Rows are points. Each copy is the shape, with its points in the same order, stretched, turned, moved and blurred by noise. Some copies are also mirrored. Which?

Shape (8 x 2):
[[ 0.40  0.22]
 [ 0.61 -0.23]
 [-0.28  0.47]
 [ 0.24 -0.11]
 [ 0.06 -0.43]
 [-0.22  0.34]
 [ 0.53 -0.11]
 [-0.31  0.38]]
Copy 1 (8 x 2):
[[ 0.18  0.27]
 [ 0.54 -0.23]
 [-0.52  0.54]
 [ 0.23 -0.06]
 [ 0.19 -0.44]
 [-0.35  0.39]
 [ 0.45 -0.08]
 [-0.44  0.36]]
Copy 1 is: only turned
Copy 2 (8 x 2):
[[ 0.21  0.22]
 [ 0.63 -0.11]
 [-0.50  0.21]
 [ 0.25 -0.10]
 [ 0.28 -0.46]
 [-0.37  0.14]
 [ 0.51 -0.07]
 [-0.49  0.10]]
Copy 2 is: only turned
Copy 3 (8 x 2):
[[-0.16  0.41]
 [ 0.29  0.65]
 [-0.54 -0.25]
 [ 0.11  0.20]
 [ 0.43  0.09]
 [-0.51 -0.19]
 [ 0.02  0.50]
 [-0.36 -0.27]]
Copy 3 is: only turned

Shape (10 x 4):
[[ 0.19  0.00  0.57  0.02]
 [ 0.76 -0.02  0.10 -0.43]
 [-0.16  0.34 -0.06  0.19]
 [ 0.33 -0.14  0.49 -0.59]
 [ 0.08  0.17  0.40 -0.95]
 [-0.07  0.07  0.01  0.21]
 [-0.15 -0.13  0.76  0.11]
 [-0.11  0.25 -0.10 -0.01]
 [ 0.42 -0.13 -0.06 -0.25]
 [-0.21 -0.66  0.14  0.06]]
Copy 1 (10 x 4):
[[-0.25  0.07  0.36  0.01]
 [-0.17 -0.53  0.39  0.77]
 [ 0.29  0.38  0.07  0.20]
 [-0.65 -0.11  0.14  0.30]
 [-0.85  0.37  0.09  0.44]
 [ 0.19  0.14 -0.09  0.06]
 [-0.44  0.41  0.05 -0.37]
 [ 0.12  0.26 -0.02  0.28]
 [-0.02 -0.36  0.03  0.47]
 [ 0.00 -0.05 -0.77 -0.32]]
Copy 1 is: mirrored
Copy 2 (10 x 4):
[[ 0.04  0.18  0.57  0.30]
 [ 0.89  0.13 -0.14 -0.19]
 [-0.23  0.03 -0.26  0.47]
 [ 0.35  0.52  0.26 -0.31]
 [ 0.16  0.88 -0.06 -0.25]
 [-0.20 -0.13 -0.02  0.28]
 [-0.43  0.32  0.87  0.26]
 [-0.07  0.16 -0.28  0.27]
 [ 0.47  0.01 -0.20 -0.16]
 [-0.27 -0.06  0.45 -0.36]]
Copy 2 is: only turned

Shape (10 x 6):
[[ 0.01  0.06  0.02 -0.07  0.08 -0.26]
 [-0.25 -0.15 -0.04  0.19  0.51 -0.40]
 [-1.02  0.12  0.34  0.12  0.11  0.15]
 [ 0.04  0.34  0.19 -0.36  0.14 -0.10]
 [-0.32  0.22 -0.12 -0.18 -0.48  0.64]
 [ 0.07 -0.22  0.39  0.14  0.22  0.21]
 [-0.41 -0.43  0.19  0.69 -0.05 -0.09]
 [-0.26 -0.46 -0.08 -0.38 -0.13 -0.12]
 [-0.49 -0.62 -0.52 -0.30 -0.15  0.39]
 [ 0.17  0.38 -0.61 -0.23 -0.40 -0.08]]
Copy 1 (10 x 6):
[[-0.21 -0.08  0.10 -0.21  0.06  0.27]
 [-0.42 -0.32  0.08 -0.80  0.22  0.22]
 [-0.48 -0.02  0.06 -0.88  0.75  1.08]
 [-0.29 -0.02  0.37 -0.01  0.19  0.12]
 [ 0.39  0.29 -0.08 -0.02  0.51  0.35]
 [-0.19  0.47  0.07 -0.24 -0.05 -0.06]
 [-0.09  0.22 -0.16 -0.84 -0.06  0.41]
 [-0.42 -0.12 -0.44  0.13 -0.17  0.48]
 [-0.04 -0.05 -0.79 -0.14  0.18  0.49]
 [ 0.56 -0.24  0.14  0.11  0.29  0.04]]
Copy 1 is: only turned
Copy 2 (10 x 6):
[[-0.10 -0.10 -0.02  0.07 -0.26  0.18]
 [-0.38 -0.54 -0.15  0.36 -0.26  0.26]
 [ 0.43  0.14 -0.56  0.62 -0.32  0.78]
 [ 0.09  0.16 -0.06 -0.13 -0.28  0.49]
 [ 0.55  0.33 -0.16 -0.10  0.38  0.23]
 [ 0.01 -0.15 -0.54 -0.09 -0.17 -0.02]
 [-0.03 -0.19 -0.46  0.59 -0.18 -0.25]
 [ 0.25 -0.32  0.13  0.16 -0.27  0.01]
 [ 0.33 -0.70  0.13  0.05  0.38 -0.14]
 [-0.05  0.10  0.52 -0.13  0.38 -0.01]]
Copy 2 is: mirrored
Copy 3 (10 x 6):
[[-0.05 -0.29  0.01 -0.16 -0.08  0.08]
 [-0.46 -0.41 -0.01 -0.31 -0.62  0.04]
 [-0.16 -0.23  0.02  0.44 -0.83  0.34]
 [ 0.40 -0.15 -0.12 -0.34 -0.08  0.15]
 [ 0.35  0.23  0.43  0.46  0.01  0.28]
 [-0.44  0.05 -0.31 -0.01 -0.45 -0.11]
 [-0.85 -0.31  0.08  0.54 -0.59 -0.13]
 [-0.66 -0.18  0.14  0.27 -0.07  0.48]
 [-0.81  0.18  0.53  0.56 -0.15  0.60]
 [ 0.68 -0.17  0.70 -0.14  0.46  0.13]]
Copy 3 is: mirrored

Shape (14 x 9):
[[ 0.62  0.06  0.08 -0.25 -0.40  0.06  0.04 -0.17  0.07]
 [-0.55 -0.73 -0.14 -0.49  0.21 -0.14 -0.32  0.33 -0.19]
 [-0.39  0.29 -0.06  0.19  0.35  0.13 -0.10  0.09  0.49]
 [-0.48 -0.29  0.10 -0.99  0.00 -0.34 -0.21  0.24 -0.08]
 [-0.27  0.18 -0.08  0.13 -0.09  0.39  0.28  0.00  0.68]
 [-0.30 -0.02  0.10 -0.10  0.41  0.58 -0.32 -0.07  0.63]
 [ 0.24  0.37  0.23 -0.21 -0.15 -0.08  0.52 -0.19  0.29]
 [ 0.08 -0.11  0.49 -0.52 -0.26 -0.84 -0.31  0.52 -0.30]
 [-0.51  0.43 -0.25  0.04 -0.09  0.06 -0.32 -0.44  0.23]
 [ 0.14  0.09 -0.01  0.24 -0.03 -0.31  0.23 -0.26  0.46]
 [-0.03 -0.05  0.60 -0.22 -0.50 -0.29  0.12  0.05 -0.53]
 [ 0.05  0.58  0.08  0.14  0.26 -0.04  0.16 -0.30  0.16]
 [-0.01  0.54 -0.38  0.18  0.04  0.36  0.12  0.16  0.42]
 [ 0.29 -0.07  0.60 -0.49 -0.83 -0.57  0.00  0.12 -0.02]]
Copy 1 (14 x 9):
[[-0.17 -0.15 -0.32  0.69 -0.31  0.16  0.51 -0.13 -0.35]
 [ 0.13  0.01 -0.16 -0.40 -0.06 -0.85 -0.24  0.33 -0.04]
 [-0.04  0.30  0.48  0.21  0.40  0.21 -0.15 -0.07  0.23]
 [ 0.14  0.42 -0.01 -0.28  0.15 -0.95  0.31  0.06 -0.41]
 [-0.02  0.20  0.57  0.50  0.05  0.17  0.39  0.14  0.33]
 [-0.09  0.37  0.63  0.40 -0.01  0.01 -0.36 -0.25  0.02]
 [-0.10 -0.05  0.30  0.60  0.28  0.16  0.56 -0.15 -0.29]
 [ 0.66  0.28 -0.55  0.07  0.37 -0.47  0.31  0.15 -0.78]
 [-0.41  0.47  0.01  0.24  0.17  0.05  0.30 -0.63  0.57]
 [-0.30 -0.16  0.08  0.70  0.34  0.16  0.25  0.05  0.10]
 [ 0.53 -0.18 -0.42  0.21  0.18 -0.29  0.49 -0.23 -0.17]
 [-0.26  0.07  0.33  0.37  0.47  0.39  0.15 -0.45  0.02]
 [-0.16  0.19  0.34  0.25  0.01  0.57  0.39  0.09  0.28]
 [ 0.41  0.15 -0.49  0.73  0.03 -0.36  0.79 -0.04 -0.63]]
Copy 1 is: mirrored
Copy 2 (14 x 9):
[[-0.04  0.14 -0.65 -0.04 -0.07 -0.11  0.31 -0.27  0.49]
 [ 0.87  0.23 -0.19 -0.60 -0.28  0.18  0.00  0.31  0.09]
 [-0.47  0.28  0.68  0.07 -0.01  0.20 -0.08  0.44  0.01]
 [ 0.34  0.10 -0.59 -0.35 -0.21  0.27 -0.05  0.77  0.25]
 [-0.41  0.44  0.43  0.49  0.15  0.15 -0.08  0.25 -0.07]
 [-0.38  0.56  0.22 -0.23  0.27  0.09  0.18  0.33  0.05]
 [-0.53  0.12 -0.08  0.35 -0.09 -0.06 -0.26  0.10  0.07]
 [ 0.35 -0.34 -0.58 -0.29 -0.20  0.48 -0.17  0.37  0.67]
 [-0.35 -0.13  0.50  0.13  0.14 -0.12  0.45  0.38 -0.11]
 [-0.48 -0.05  0.24  0.16 -0.12  0.21 -0.12 -0.18 -0.19]
 [ 0.55 -0.35 -0.28 -0.02  0.01 -0.14 -0.22 -0.04  0.38]
 [-0.65 -0.06  0.41  0.07 -0.13 -0.21 -0.11  0.13  0.02]
 [-0.46  0.45  0.38  0.33 -0.24  0.01  0.15  0.24  0.25]
 [ 0.08 -0.35 -0.78  0.24  0.09  0.40  0.01  0.10  0.49]]
Copy 2 is: only turned
Copy 3 (14 x 9):
[[-0.34 -0.33 -0.31  0.36  0.12 -0.23 -0.25  0.49 -0.09]
 [-0.17  0.47  0.02 -0.46 -0.21 -0.53  0.81 -0.66 -0.05]
 [-0.14 -0.06  0.46 -0.25 -0.05 -0.02 -0.27 -0.36 -0.50]
 [-0.44 -0.03 -0.16 -0.60 -0.12 -0.46  0.80 -0.40 -0.37]
 [-0.16 -0.02  0.25 -0.23  0.39  0.44 -0.49  0.23 -0.57]
 [-0.50  0.25  0.45 -0.04  0.31 -0.33 -0.36 -0.38 -0.73]
 [-0.40 -0.79 -0.08  0.17  0.19  0.18 -0.16  0.36 -0.33]
 [-0.57 -0.23 -0.67 -0.18 -0.90 -0.27  0.71 -0.43  0.13]
 [ 0.33 -0.10  0.23 -0.29  0.32  0.10 -0.13  0.18 -0.94]
 [-0.13 -0.24  0.34  0.10 -0.19  0.26  0.12  0.35 -0.40]
 [-0.24 -0.44 -1.05  0.29 -0.05  0.06  0.08 -0.19  0.11]
 [-0.03 -0.64  0.16  0.17  0.00 -0.03 -0.41 -0.06 -0.49]
 [-0.03 -0.31  0.27 -0.29  0.17  0.09 -0.73  0.17 -0.44]
 [-0.57 -0.38 -0.97  0.12 -0.26  0.09  0.44  0.33 -0.12]]
Copy 3 is: mirrored
